Rows are points. Each copy is the shape, with its points in the same order, turned, moved and blurred by noise. Is it also mirrored, or only turned?
(in the rows, 128 means zero)

Shape (7 x 2)
[[144,134],
[68,141],
[140,83],
[73,119],
[187,142],
[173,153],
[112,166]]
Copy 1 (7 x 2)
[[135,134],
[178,77],
[91,113],
[161,67],
[120,179],
[143,167],
[182,122]]
Copy 1 is: mirrored
Copy 2 (7 x 2)
[[130,119],
[65,159],
[154,170],
[83,169],
[160,94],
[147,88],
[85,114]]
Copy 2 is: mirrored
Copy 3 (7 x 2)
[[146,133],
[78,88],
[96,175],
[63,118],
[186,141],
[175,129],
[136,89]]
Copy 3 is: mirrored
Copy 4 (7 x 2)
[[146,129],
[76,150],
[139,82],
[72,132],
[190,133],
[172,146],
[113,169]]
Copy 4 is: only turned

Shape (9 x 3)
[[138,81,127],
[176,175,138],
[166,169,136],
[46,160,104],
[64,169,114],
[152,161,156],
[164,124,128],
[142,170,105],
[120,153,142]]
Copy 1 (9 x 3)
[[107,99,140],
[190,152,147],
[180,151,146],
[80,210,98],
[99,208,108],
[164,155,165],
[151,116,143],
[160,163,111],
[132,165,148]]
Copy 1 is: only turned
Copy 2 (9 x 3)
[[131,163,149],
[193,84,155],
[184,87,139],
[73,73,83],
[97,65,94],
[170,84,160],
[164,137,156],
[166,86,109],
[131,88,132]]
Copy 2 is: mirrored
Copy 3 (9 x 3)
[[162,115,99],
[127,209,121],
[127,191,120],
[76,102,184],
[75,122,174],
[112,181,107],
[155,162,109],
[129,177,155],
[106,150,125]]
Copy 3 is: mirrored
Copy 4 (9 x 3)
[[184,129,133],
[125,54,112],
[123,64,114],
[71,176,129],
[73,153,128],
[122,69,141],
[161,91,118],
[109,95,93],
[113,104,141]]
Copy 4 is: mirrored

Shape (12 x 6)
[[148,127,140,155,117,124],
[92,147,133,143,120,152],
[144,150,133,154,127,127],
[97,149,128,150,120,212],
[143,157,133,7,149,126],
[141,160,119,150,141,108],
[145,108,93,142,128,165],
[148,135,134,148,123,111],
[116,136,123,125,118,136],
[112,120,133,85,135,130],
[130,154,134,122,177,122],
[145,150,46,91,136,124]]
Copy 1 (12 x 6)
[[148,129,128,155,121,111],
[101,143,106,131,122,140],
[152,136,109,145,116,123],
[85,136,94,165,111,183],
[173,161,192,57,90,198],
[167,133,99,121,124,118],
[137,81,126,155,125,160],
[160,130,126,140,121,109],
[124,127,128,124,117,137],
[129,138,162,99,129,156],
[168,154,115,111,149,154],
[170,72,117,74,99,167]]
Copy 1 is: only turned
Copy 2 (12 x 6)
[[134,103,136,151,132,143],
[120,124,106,118,95,147],
[143,118,128,150,129,137],
[116,125,95,75,101,184],
[127,168,175,70,96,43],
[151,131,118,155,139,123],
[132,76,97,98,142,130],
[140,110,135,155,136,127],
[131,113,117,120,103,111],
[106,118,138,113,98,90],
[113,157,127,130,144,108],
[168,116,85,95,135,57]]
Copy 2 is: only turned

Shape (11 x 8)
[[175,124,165,91,111,136,118,137],
[135,176,123,147,181,121,67,115],
[79,176,74,124,119,120,177,106],
[94,185,53,181,143,164,157,111],
[165,120,76,200,150,97,164,47],
[165,146,110,94,125,149,75,99],
[103,113,150,160,120,100,110,132],
[129,70,124,169,138,85,104,137],
[61,116,176,118,138,188,125,137],
[126,119,75,91,186,141,110,77],
[167,143,151,136,149,154,136,145]]
Copy 1 (11 x 8)
[[172,128,103,88,117,160,127,121],
[170,145,180,154,160,106,110,157],
[91,154,103,169,153,102,205,153],
[86,167,130,214,180,140,172,167],
[190,138,91,225,215,131,175,101],
[185,109,129,131,130,151,136,180],
[132,112,131,155,128,109,124,81],
[146,87,103,163,164,107,94,77],
[78,98,181,104,128,162,159,100],
[159,85,136,135,205,121,170,180],
[148,160,127,114,159,168,122,115]]
Copy 1 is: mirrored
Copy 2 (11 x 8)
[[180,128,116,88,116,152,120,135],
[142,187,75,144,172,159,111,74],
[89,167,136,172,150,167,204,147],
[63,161,72,200,142,185,177,136],
[124,187,48,188,81,93,201,108],
[183,126,96,131,135,179,148,82],
[101,154,131,124,126,105,117,99],
[128,141,119,162,112,71,104,99],
[78,91,114,81,186,137,129,132],
[174,127,78,173,188,135,184,105],
[142,148,74,111,128,150,111,152]]
Copy 2 is: mirrored
Copy 3 (11 x 8)
[[176,115,156,132,123,129,91,125],
[120,155,115,111,199,107,129,95],
[60,154,142,89,101,143,192,145],
[65,156,88,107,150,184,202,124],
[155,159,51,79,94,122,207,65],
[140,157,139,91,151,151,75,90],
[101,115,90,152,118,88,121,118],
[126,107,51,116,111,78,106,130],
[84,37,149,148,148,148,110,113],
[114,123,120,30,166,129,125,96],
[168,117,120,133,160,137,142,130]]
Copy 3 is: only turned

Shape (12 x 9)
[[95,117,170,106,94,162,139,122,154],
[123,144,126,160,71,137,167,129,108],
[122,151,49,170,55,167,149,94,122],
[93,141,75,187,129,83,58,75,66],
[142,50,163,86,147,150,113,116,131],
[127,114,136,159,131,166,165,136,171],
[128,114,104,178,64,135,153,146,109],
[135,82,150,109,184,163,104,108,153],
[61,91,76,125,182,95,97,109,61],
[154,105,142,61,169,118,99,134,180],
[114,171,92,155,91,156,90,147,60],
[167,140,154,108,123,163,173,105,139]]
Copy 1 (12 x 9)
[[116,138,155,117,122,113,118,80,180],
[167,129,157,137,143,127,159,109,100],
[199,178,117,138,107,126,172,65,77],
[110,185,79,229,118,110,161,152,81],
[72,80,100,135,137,167,100,78,172],
[167,95,117,118,139,111,153,90,173],
[175,108,150,156,113,137,176,103,95],
[96,107,67,147,139,136,106,94,199],
[66,174,53,179,123,156,185,167,134],
[86,95,65,98,101,117,71,121,175],
[171,180,131,181,98,160,132,147,115],
[153,114,114,94,180,130,93,88,138]]
Copy 1 is: only turned
Copy 2 (12 x 9)
[[143,78,165,83,127,161,150,143,131],
[167,104,143,169,116,156,163,90,125],
[182,91,131,163,87,166,86,67,92],
[87,118,111,219,103,115,80,126,53],
[154,109,157,80,156,92,100,192,143],
[151,85,133,107,155,148,116,98,178],
[179,99,143,182,147,173,118,100,120],
[114,113,136,74,149,86,87,155,147],
[117,97,45,162,143,98,92,183,68],
[118,160,131,63,119,108,89,193,179],
[143,151,109,174,136,151,141,87,40],
[164,112,164,98,110,95,149,102,168]]
Copy 2 is: only turned

Shape (15 x 12)
[[116,122,94,178,164,167,107,187,122,59,161,176],
[156,146,127,143,85,129,138,107,133,126,200,193],
[65,128,99,119,140,61,73,146,107,121,98,118],
[175,83,106,160,102,160,99,82,167,81,147,174],
[204,122,110,161,147,149,123,216,111,91,148,187],
[129,155,137,103,97,166,178,118,165,96,160,186],
[150,104,62,185,186,117,152,169,106,100,115,147],
[111,173,186,141,67,106,158,119,165,108,163,116],
[156,125,96,185,68,182,121,131,141,124,112,185],
[54,74,111,128,96,96,118,136,109,153,129,123],
[95,157,131,138,132,125,123,119,61,121,127,123],
[64,124,103,81,112,102,110,149,78,129,130,41],
[71,135,145,76,90,72,129,130,80,122,88,111],
[143,167,107,128,92,162,123,109,183,148,156,163],
[85,140,198,98,153,121,131,140,117,149,137,107]]
Copy 1 (15 x 12)
[[179,134,117,190,176,172,68,156,106,140,226,138],
[183,145,164,112,108,115,116,135,129,116,189,204],
[85,161,82,176,128,115,87,187,107,85,123,108],
[228,83,108,120,120,101,82,110,133,119,179,144],
[226,147,98,159,145,190,108,181,77,168,194,176],
[181,113,181,130,179,109,158,139,138,122,169,183],
[169,143,65,211,148,112,94,159,65,176,191,157],
[139,98,212,152,93,106,158,181,137,104,155,154],
[191,88,107,166,117,162,114,90,138,130,153,193],
[55,118,101,127,118,117,102,139,100,123,147,126],
[123,174,149,186,118,127,121,126,75,104,144,129],
[63,166,105,158,114,122,172,155,85,91,154,61],
[79,142,131,147,133,113,154,170,70,70,94,122],
[179,137,141,137,124,116,146,125,191,126,157,176],
[107,167,188,143,133,121,135,174,105,152,116,93]]
Copy 1 is: only turned
Copy 2 (15 x 12)
[[151,106,105,174,135,100,60,148,100,28,155,117],
[119,156,117,124,58,127,90,95,81,109,206,122],
[92,105,119,95,161,73,157,156,146,105,111,154],
[173,153,87,167,59,78,65,83,141,122,151,102],
[177,150,145,128,109,137,21,155,84,57,137,123],
[152,104,97,136,52,169,126,72,87,87,169,113],
[200,123,109,148,173,106,69,165,80,102,136,155],
[109,161,104,139,64,174,186,135,119,114,176,92],
[135,143,69,172,53,131,54,128,103,120,126,157],
[97,67,122,125,109,94,141,164,149,156,158,154],
[82,109,126,143,134,108,139,138,59,123,125,124],
[66,61,122,96,174,123,157,164,132,158,115,88],
[91,85,136,78,107,109,193,155,103,139,100,126],
[114,146,80,140,81,169,95,62,128,117,165,142],
[97,106,188,149,130,155,181,123,121,111,136,118]]
Copy 2 is: only turned
Copy 3 (15 x 12)
[[100,152,112,133,154,160,86,138,162,46,208,103],
[105,135,143,155,98,150,183,117,123,100,182,180],
[94,127,132,133,121,84,32,111,104,132,108,113],
[134,64,115,122,113,148,160,75,157,87,211,134],
[127,136,100,133,168,192,99,177,183,87,208,174],
[106,169,105,92,110,141,204,114,147,88,148,149],
[148,121,77,176,201,131,81,141,136,72,168,122],
[147,181,176,127,75,101,173,110,166,126,118,144],
[145,123,77,155,92,203,135,74,160,92,172,144],
[97,98,118,163,70,111,92,139,118,111,86,94],
[144,155,156,122,119,150,94,130,78,101,113,113],
[123,139,132,113,93,101,77,169,85,170,101,56],
[131,140,126,88,74,95,82,141,92,137,65,134],
[95,148,117,142,112,165,182,71,147,141,160,131],
[105,143,186,100,133,133,122,151,139,122,66,109]]
Copy 3 is: only turned
Copy 4 (15 x 12)
[[96,159,100,90,144,161,144,90,128,22,163,154],
[139,145,147,102,78,129,113,54,137,135,146,168],
[88,96,85,61,120,61,122,184,130,80,117,120],
[159,98,158,57,118,199,107,82,142,98,125,167],
[168,139,124,137,160,127,132,79,104,36,184,185],
[128,185,151,111,82,160,150,104,118,133,102,187],
[137,111,72,128,184,129,139,85,133,39,104,133],
[105,152,201,132,69,115,145,138,151,147,127,114],
[121,122,159,123,110,172,57,92,130,67,107,187],
[59,54,94,95,84,104,131,148,118,111,105,145],
[86,133,124,95,119,88,112,114,75,99,108,103],
[92,93,75,107,67,91,138,194,69,106,116,72],
[95,101,136,91,74,49,144,186,82,109,78,125],
[133,162,134,112,93,162,77,118,141,151,132,168],
[68,132,145,113,132,95,160,167,75,158,140,121]]
Copy 4 is: only turned

Shape (18 x 12)
[[80,114,141,167,129,43,159,101,139,104,151,110],
[115,140,89,170,153,83,152,50,168,117,153,118],
[121,100,128,194,153,60,150,82,175,122,124,73],
[141,130,92,188,163,54,172,95,121,125,134,79],
[121,156,154,118,153,124,57,175,162,133,87,141],
[96,77,100,110,143,131,95,128,96,142,141,127],
[105,60,172,142,171,166,139,133,115,132,120,125],
[130,202,180,134,146,146,81,146,106,116,133,106],
[124,88,128,134,105,165,108,172,126,107,165,103],
[167,118,122,156,140,73,168,51,144,108,125,116],
[149,210,157,158,162,114,110,191,139,124,157,194],
[82,85,131,105,118,138,141,124,105,156,133,116],
[105,200,165,144,176,151,110,168,116,146,135,127],
[97,101,118,151,110,185,126,184,104,176,107,122],
[98,166,152,144,167,174,99,157,167,141,151,124],
[149,95,112,133,190,30,170,79,171,136,164,63],
[112,212,162,89,159,170,130,199,159,104,99,131],
[120,92,159,114,92,137,128,125,134,191,147,114]]
Copy 1 (18 x 12)
[[97,70,151,122,80,75,131,86,129,72,122,138],
[115,134,164,122,119,71,170,65,130,78,154,107],
[129,98,180,173,107,92,122,58,151,72,119,114],
[133,97,188,174,105,82,136,108,115,64,147,86],
[126,160,128,129,154,154,88,173,174,109,98,194],
[149,74,91,106,162,148,142,112,111,118,149,137],
[164,88,125,157,117,155,170,89,101,155,105,177],
[109,186,106,152,151,94,116,179,91,120,102,193],
[155,109,52,160,145,104,153,139,150,146,111,147],
[156,139,163,121,85,88,129,72,111,76,112,91],
[146,180,157,124,103,76,147,217,140,124,148,206],
[118,66,101,109,131,138,132,112,109,155,132,136],
[96,171,155,152,142,111,141,178,102,136,125,208],
[133,99,90,166,122,163,147,148,147,195,149,149],
[109,154,131,154,168,104,170,136,137,150,123,199],
[160,70,220,130,153,52,116,65,135,70,110,97],
[91,175,150,123,144,114,160,221,143,158,58,176],
[136,100,108,124,132,104,92,95,134,191,116,145]]
Copy 1 is: mirrored
Copy 2 (18 x 12)
[[94,97,76,196,136,101,170,139,68,93,61,97],
[136,76,45,200,158,124,173,94,109,104,96,69],
[134,43,95,202,166,117,164,106,89,85,35,88],
[158,80,82,182,171,131,197,117,59,116,46,86],
[130,130,127,153,156,110,99,130,176,91,109,179],
[101,118,94,123,135,167,91,134,100,138,92,94],
[64,103,165,136,153,178,140,140,140,103,76,89],
[147,140,171,171,171,89,124,125,118,107,157,148],
[141,100,153,137,85,151,106,167,125,99,108,88],
[132,64,82,152,158,131,207,74,75,83,81,95],
[140,105,142,194,137,118,179,167,163,144,173,193],
[76,134,131,120,120,138,114,114,107,145,67,85],
[141,139,167,184,182,108,131,154,154,155,132,133],
[135,131,179,146,105,182,102,116,150,165,72,106],
[139,103,159,188,161,102,113,142,183,136,129,103],
[134,14,56,144,192,85,179,133,77,111,52,87],
[151,180,171,137,144,74,163,159,203,106,126,144],
[91,76,145,123,98,111,104,84,114,143,80,109]]
Copy 2 is: only turned
Copy 3 (18 x 12)
[[146,87,120,175,169,64,129,110,159,154,178,91],
[162,138,121,167,223,112,106,87,154,125,162,119],
[183,94,106,145,201,103,106,79,177,143,162,62],
[196,143,117,172,196,74,156,100,167,142,143,60],
[118,126,152,78,135,154,86,166,165,150,91,135],
[141,163,88,93,141,81,87,165,87,148,154,125],
[134,103,94,97,147,136,105,140,59,145,143,55],
[145,151,222,129,114,149,103,179,138,131,130,96],
[144,134,77,135,92,137,75,181,111,126,163,92],
[208,110,122,167,190,107,141,73,131,143,156,98],
[135,153,200,160,144,166,131,194,152,207,103,135],
[106,144,80,107,123,91,123,136,86,130,174,99],
[101,171,195,127,141,150,130,188,137,143,114,68],
[99,162,71,113,81,131,106,151,98,144,101,72],
[94,154,152,117,158,188,85,166,142,149,137,93],
[200,120,102,122,232,97,158,94,185,153,211,81],
[85,128,173,104,128,189,159,203,151,98,106,132],
[131,150,94,96,85,145,108,92,110,171,178,92]]
Copy 3 is: only turned
